Each point is reached from the start by the listed moves, each made once or not at all, plus a little noise. Is the number of moves made odd or even? Then give how often each move was made.

Moves:
(1): [ 3.9  0.6 -2.1 -0.6]
(2): [0.8 5.3 1.9 2.1]
(3): [ 1.7 -1.4  4.2 -0.6]
Start: [-1.5  1.1 -0.4  2.7]
Points:
[-1.4  1.1 -0.4  2.5] -> even (0, 0, 0)
[1.0 5.0 5.6 4.0] -> even (0, 1, 1)
[4.7 5.4 3.7 3.6] -> odd (1, 1, 1)
[-0.8  6.3  1.6  4.7] -> odd (0, 1, 0)

Moves:
(1): [ 6.5 -0.8  0.6  0.2 -2.8  4.4 -1.5  0.1  0.5  0.0 -1.5]
(2): [-0.3  4.1 -1.5 -1.0  0.9  1.1 -0.8  0.4  1.5 -0.4 -0.4]
(3): [-1.2  1.7  4.4 -1.9  2.0  1.8  0.2  1.5 -2.6 -0.1  0.3]
(4): [ 1.0 -1.1  1.9  5.5  0.6  2.0 -1.1 -0.5  1.7 -1.8  2.6]
(5): [ 2.7 -0.5 -0.3 -0.8  5.1  2.1 -2.3 -4.1  0.7  1.1  0.4]
(6): [-4.2 -2.0 -0.6  0.1 -0.7  5.0  3.7  0.0 -1.1  0.4  3.2]
(7): [ 1.2  0.3  0.6  0.1  0.4 -1.9  5.1 -0.9  1.9 -0.6 -0.2]
(8): [ 0.1 -0.5 -1.9  0.2  3.3  1.3  0.5  5.0 -0.2  0.5 -1.0]
(9): [-3.0 -3.3  2.4 -2.1  0.5  1.9  0.1  3.5  5.0  0.8  2.0]
Start: [-1.2  0.1  0.2 -3.4 -1.9 -0.6  0.8  2.2  1.2  1.1 -1.0]
Points:
[-2.2 -2.8 -0.4 -4.1  2.8  6.7  2.7 -1.7  0.7  2.1  2.4] -> even (0, 0, 0, 0, 1, 1, 0, 0, 0)
[-5.1  3.2 -1.6 -3.9 -1.7  3.4  8.3  2.2  3.8  0.2  2.6] -> odd (0, 1, 0, 0, 0, 1, 1, 0, 0)
[-7.9  0.3  6.1 -2.6  4.2 10.1  8.3 11.7  7.0 -0.5  5.2] -> odd (0, 1, 1, 1, 0, 1, 1, 1, 1)
[-6.3  4.9  2.7 -6.5  0.6  5.0  9.0  3.4  1.1  1.4  1.9] -> even (0, 1, 1, 0, 0, 1, 1, 0, 0)
